Each row is a point. A path goes straight from each point to the next, and from the last back to the first. The post is the endless flat space through its rows: a point in 2 columns, a line in 3, a plane in 4, and so on, so that a path can go around it. Count how often the path circles the post. Going back the other way cancels.

Post:
20  31  23
-29  -21  -15
Path, 16 rows:
30  82  17
8  -11  -13
33  -11  39
-40  -17  25
-29  11  6
-67  5  -43
-1  -32  -52
67  -28  25
55  -10  68
-37  14  13
-74  29  -34
32  51  1
45  -25  20
-4  -39  52
-41  16  43
-97  12  -58
Times around: 3

Post:
-25  -22  15  41  -55  40
-37  -12  40  23  38  -5
48  -1  -84  -37  25  -14
65  12  -12  33  43  0
-18  -5  16  53  -2  65
Path, 12 rows:
0  -2  33  28  35  60
26  8  -7  -17  14  -4
72  -33  3  17  52  26
0  -42  -25  29  19  42
-1  -11  -31  57  -88  55
-39  10  -85  18  -12  28
35  -19  -20  56  16  -4
52  55  -77  73  34  38
-57  8  51  29  -25  0
-60  13  -29  15  22  34
-57  -37  1  64  -6  27
24  -66  36  45  -4  59
Times around: 0

Post (8 x 9):
11  -79  -3  18  -7  38  14  -37  17
-61  -32  24  68  -13  26  13  -1  7
-32  42  -68  16  -30  -11  35  -81  96
15  -5  -55  -52  2  -25  -26  -25  -22
36  -44  36  17  -47  -22  2  39  -54
9  -25  10  15  15  23  36  52  23
-40  -43  71  -46  -5  -43  26  -47  -69
64  -31  32  -23  -28  9  -64  40  -9
Path (22 x 9):
-36  -4  2  5  -22  -6  45  -21  3
-33  8  -7  -4  40  41  54  -46  -15
57  10  5  -43  -21  -7  -21  2  -50
17  -35  3  76  -49  46  53  22  46
-15  -49  22  -15  -14  56  -37  -3  57
39  -18  -7  -20  -38  -29  127  -26  24
-47  3  35  -46  -32  -40  -11  -1  -58
-15  -47  -37  60  -63  -25  53  21  43
2  -31  -22  26  3  1  21  -7  50
8  -37  -31  81  -11  27  8  -31  50
-17  -3  26  39  -9  56  -30  -60  30
-7  -25  46  101  -18  49  54  34  42
-12  -11  -1  71  -40  -14  -38  15  -15
-48  -38  13  37  -1  1  12  -4  0
26  -76  -9  -5  -13  28  -24  -38  42
-14  -22  2  40  55  0  10  45  35
3  71  18  -11  -3  -52  23  36  8
2  -90  52  18  11  36  19  2  -61
25  -2  12  54  6  7  -25  19  -20
42  -15  22  28  -72  -72  64  -28  4
-56  3  66  -113  39  -61  55  -44  71
-34  -75  2  -64  -6  7  -17  -2  -29
Times around: 0

Post, 13 rows:
3  -27  -40  -39  -18  38  -83  47  -41  -34  -19  34  -19  -4
6  2  39  25  -16  36  -4  -7  -31  -5  11  10  -23  -46
-66  77  -65  -1  18  -4  41  -15  17  32  0  7  69  -106
-33  -14  32  3  -27  4  34  -70  15  16  41  2  35  7
6  26  -25  -36  -1  -21  -3  76  -98  -11  15  -2  -36  11
61  -14  39  -26  -50  10  -23  58  -30  22  -68  -7  -27  23
-30  -19  -25  32  -6  6  -10  0  -38  13  -2  -34  43  -42
-16  40  -51  35  54  -55  2  -38  -30  53  -6  87  107  -58
-5  22  -18  18  -33  17  -66  42  19  30  -34  -12  -60  7
-68  38  -34  15  32  28  46  -41  -39  50  -46  39  64  -44
-12  -2  0  -3  1  10  -75  124  -79  -35  3  66  38  15
15  -1  33  5  20  21  -69  -14  -15  -48  3  -36  14  38
-27  14  -14  47  45  -49  79  -19  -4  -10  -54  50  55  -26
Path:
-13  -13  56  -13  1  62  -21  -40  -1  -3  24  17  92  -4
-32  9  -23  -54  -54  22  44  60  -44  21  -26  34  21  26
8  40  35  78  -11  22  -34  8  -50  -59  -27  -13  -4  -43
20  -9  44  -6  -37  -5  9  19  8  30  -87  61  31  4
-75  -44  -28  14  6  10  -67  0  38  -15  -3  42  84  26
-26  -31  -52  -17  -9  45  17  51  -23  12  -51  -9  -23  -76
0  18  -27  18  29  42  -25  66  -58  -53  -16  61  -43  12
-29  -66  -50  28  -79  35  -60  52  -61  -18  22  66  29  10
-37  44  6  20  -10  35  -6  8  -70  -25  -43  20  39  -45
-77  4  12  -20  -24  3  -9  43  -66  24  9  49  18  -17
-9  13  54  12  26  -34  12  34  35  24  6  44  47  8
-24  11  -7  21  1  -31  29  63  -21  25  64  31  -18  54
-25  70  -52  -8  -33  34  -1  85  -40  62  -28  44  -53  -23
-37  -15  8  4  -75  9  43  23  -98  47  -19  77  -5  25
46  -21  54  -8  -48  -54  -14  15  -35  -36  -4  -16  36  51
2  49  -16  38  -19  -6  -9  -46  -71  77  -13  22  107  -24
22  -73  -20  24  -5  48  2  8  -45  -28  11  69  32  -45
0  -24  16  43  52  -6  -5  37  -9  17  2  66  37  -4
-15  33  -3  11  70  -52  -4  11  -17  -7  -10  -1  18  -3
32  72  41  1  8  -37  -91  78  -16  -30  22  -20  10  -9
-71  13  -17  4  -31  27  42  49  -26  -37  -64  14  34  -9
-18  40  -5  24  17  23  31  -63  -1  -50  -17  39  -9  -37
-9  69  18  25  50  12  -7  -16  -92  -25  -63  56  22  -7
-41  5  45  -39  -16  13  25  -27  -58  20  -8  38  45  -46
-26  -2  0  -13  48  26  -42  -1  -48  26  56  38  28  -29
Times around: 2

Post (17 x 18):
15  -28  2  -50  42  -36  -13  15  15  62  -9  -12  -46  -53  -27  32  6  -13
-25  10  4  -26  -11  -19  38  84  24  -13  32  -21  31  -66  0  -40  -40  12
-1  -29  -8  4  -14  32  36  47  90  23  33  -22  -22  -12  11  -1  40  -49
-92  -15  23  12  4  -7  -33  -38  -47  -5  -80  64  40  -25  -52  45  -17  38
-12  53  9  -26  -51  -30  -43  58  -57  21  -53  40  48  -26  -1  38  -26  1
54  -39  58  15  -16  -48  40  21  61  -25  2  -40  -4  -21  7  -73  17  17
-49  -15  39  -48  55  -34  -31  -6  -38  -10  -3  62  48  47  7  46  -10  -17
-9  -26  55  -30  -14  -11  14  -49  -84  -6  17  60  64  -38  -1  47  -35  -22
-19  66  -18  9  42  -24  -27  -45  -22  7  -16  54  64  -44  -20  54  5  6
21  -56  13  5  -19  1  -4  28  39  40  17  68  28  -46  30  -73  -6  10
15  6  22  33  66  38  -18  56  12  13  3  17  -49  -25  4  3  2  -30
18  43  0  -22  -5  11  -42  -25  -66  -20  -8  60  79  31  -90  41  -49  45
-13  13  2  -36  -9  21  49  37  0  35  -17  -39  20  -35  35  -19  1  61
-1  -16  -38  -14  38  6  37  20  13  35  11  -26  -58  -6  9  -81  0  -78
12  -82  -19  -29  -10  0  -2  39  16  -42  56  -46  9  -54  42  -61  69  1
-17  6  -3  1  -15  -26  -65  -38  -6  2  -9  21  47  -6  16  75  -84  21
-19  2  2  50  18  -24  0  51  -22  84  19  -6  15  -21  -17  12  -14  -2
Path, 25 rows:
93  7  -22  -52  -22  -58  -3  -34  -29  -45  19  -41  43  -1  15  14  -18  -5
-34  -30  2  30  56  -5  -31  87  -26  41  3  -31  37  -27  7  53  46  33
25  -6  -23  -45  42  19  4  -34  -20  28  48  -56  0  -6  -4  23  42  -77
-9  84  -10  -58  33  -38  8  -25  -28  75  -30  -66  -2  50  -8  80  -83  45
-34  3  -30  -8  37  -46  -16  -4  -52  -65  8  -10  32  23  -3  -7  49  -23
43  -59  -98  -35  -15  11  -28  -16  -65  45  70  8  47  3  -51  -21  32  -67
18  -16  43  -10  -76  -10  42  -10  23  61  -49  0  60  -46  18  -11  7  57
-18  -9  44  -51  22  -17  -10  -31  5  -21  61  -2  88  -11  45  58  7  70
-99  -18  -19  -30  37  26  1  -47  -7  -4  -11  63  -20  -32  28  15  21  -21
-19  16  -53  -34  45  15  26  -62  -60  22  45  40  47  -17  0  -48  41  -36
20  -12  -26  -65  45  73  -58  24  32  -26  49  31  9  -52  -22  37  -22  -9
9  -8  39  79  65  -29  31  -29  -36  -54  -23  33  75  -16  -60  -32  27  -21
18  5  -11  15  24  -48  23  34  -16  85  -28  30  -24  -35  -8  1  -51  -9
-77  -51  31  -9  -57  25  35  -43  21  -48  -71  84  2  -9  54  -39  36  48
28  2  -10  -35  -6  1  6  -1  65  -26  -50  65  12  -50  -51  19  -27  28
-49  -4  -8  33  59  11  -98  30  -8  -24  -61  76  61  -12  3  34  -12  3
27  -25  10  -12  13  -8  28  81  25  38  44  10  48  -60  -122  -40  -49  -13
65  -16  9  -34  1  -50  51  -32  22  -38  11  -29  59  -22  -12  -28  -19  24
13  -50  2  -73  -39  27  10  -85  -29  -55  -66  18  31  -76  -39  23  31  19
-3  -46  -32  -64  2  0  -78  10  -26  -23  -21  -38  24  -33  -31  32  10  11
-24  -29  -54  -85  31  -24  -34  78  -53  -5  6  30  54  -6  -25  -29  -32  -39
15  -8  12  17  53  -41  27  -37  67  7  -11  69  15  27  5  11  49  25
-96  -88  33  -25  -47  -53  -7  32  1  12  0  20  17  -3  -16  -31  8  26
-51  7  3  -79  48  40  -76  28  -74  40  35  59  71  -28  15  27  -39  24
-67  -11  -32  -28  16  26  -11  26  -1  1  -7  32  65  -27  6  0  29  -5
Times around: 0

Post (17 x 18):
-17  29  -42  -40  31  -26  33  3  37  -23  -8  -4  -11  75  20  -10  28  23
-12  14  34  22  -23  12  6  5  -7  -36  7  -23  -16  32  27  59  -30  -38
-19  41  -39  25  -11  -22  28  30  -6  32  7  -35  0  52  38  24  16  -17
60  19  6  6  17  18  34  12  -22  -47  15  -51  -15  43  -68  -5  -55  57
-39  -17  -59  7  19  6  -20  22  11  26  -40  -17  -10  8  -11  11  2  1
-17  -1  -16  -15  16  -62  33  -53  22  61  -35  10  1  3  58  0  54  -34
27  -8  11  12  -23  75  7  -21  -9  -21  16  -77  13  15  15  16  -9  44
-22  -22  -45  -6  -23  -89  24  1  27  17  4  -4  -4  11  77  17  3  15
34  12  7  34  -24  44  -43  -38  -51  -31  19  -64  -38  11  -26  9  -27  64
49  -2  53  26  -8  65  47  7  -45  -68  65  6  6  40  -40  -24  -45  59
13  36  5  -48  24  -29  28  -27  -18  -16  18  3  28  42  -24  29  -9  79
6  5  -4  -50  39  -50  -39  -5  31  71  -22  20  17  7  33  9  17  -22
-12  7  -40  -9  7  -53  2  -18  60  79  0  8  33  50  -12  33  75  -10
53  47  5  43  -43  72  16  2  0  -66  0  -35  -2  30  -19  17  -37  72
-3  -23  -55  -37  -8  -49  -21  7  -10  26  -32  0  8  4  22  14  32  -43
18  -33  -73  24  37  -51  -2  10  23  37  -41  17  0  40  54  54  28  -31
42  -8  31  15  -17  74  -15  9  -42  -22  22  -53  -44  -32  -27  18  1  52
Path (26 x 18):
34  -54  -8  13  -2  -12  -2  -51  70  39  -24  21  30  50  -33  -8  37  8
13  41  93  -25  -39  14  70  16  -24  -6  32  -73  -34  21  29  22  -10  -13
16  105  -39  -10  -70  96  -33  66  16  -105  22  -40  3  75  -70  7  -76  119
12  8  29  -20  -1  58  15  34  9  -32  -7  2  37  17  22  22  -28  -69
6  42  0  35  -5  60  -26  1  15  -53  -52  -90  -51  -10  -26  -6  -3  16
13  -38  -101  8  25  -63  53  72  12  0  15  5  21  34  18  -23  -5  3
13  68  -38  -24  -29  -62  30  -44  31  -45  -2  -107  -57  32  73  6  -45  38
18  -9  37  24  -8  12  37  -17  -37  50  67  45  8  36  24  -2  14  19
-2  23  -13  53  8  46  36  5  12  35  28  -1  27  98  27  19  54  85
5  -30  52  -2  23  48  -30  30  -24  -44  3  -23  24  2  -5  61  -24  -29
-20  4  48  -63  45  -7  53  0  -78  -15  1  2  11  -24  -7  -7  -44  -66
23  -66  -15  -81  9  -101  52  -34  5  25  19  -42  -18  -31  117  -2  40  -39
15  71  -75  -39  38  22  -3  -6  4  -8  -32  -47  -38  0  -49  -46  -13  77
30  -66  19  -49  13  -85  -16  31  -127  -15  41  24  -52  -32  -13  21  -50  -4
42  -5  11  6  -29  14  -45  34  -21  -7  18  -22  -28  -4  53  11  28  99
-35  -25  11  -33  96  38  -50  71  -69  -8  -23  -51  -29  -29  -28  -18  -57  30
-33  70  2  1  -50  -6  59  -44  7  -27  -24  -90  11  58  42  47  60  -3
-31  32  14  -24  15  97  -15  -50  23  53  -31  -52  57  17  55  26  77  -29
34  22  -34  2  -9  15  -34  31  -38  -59  -4  -54  -10  27  -34  26  -96  21
-43  31  -48  44  -51  -6  61  32  23  -41  -24  -9  -7  35  -9  52  -63  63
47  -44  35  -18  15  36  51  -13  26  -36  -18  -3  -1  15  27  -38  -10  22
-34  28  11  -13  -6  -28  23  -17  -19  -68  -24  -20  28  51  38  -1  -52  33
-43  -33  -7  73  -22  53  50  10  -43  -43  42  -91  9  77  27  68  -15  22
-25  86  -32  -43  9  -11  1  21  11  -101  -60  -18  0  20  29  14  -91  37
10  -30  -55  -30  32  -10  -30  -12  -56  -40  -13  -92  -65  -31  -26  -5  -59  76
-7  50  12  -29  -15  8  31  52  34  -16  -19  2  -32  30  10  16  -23  -9
Times around: 3
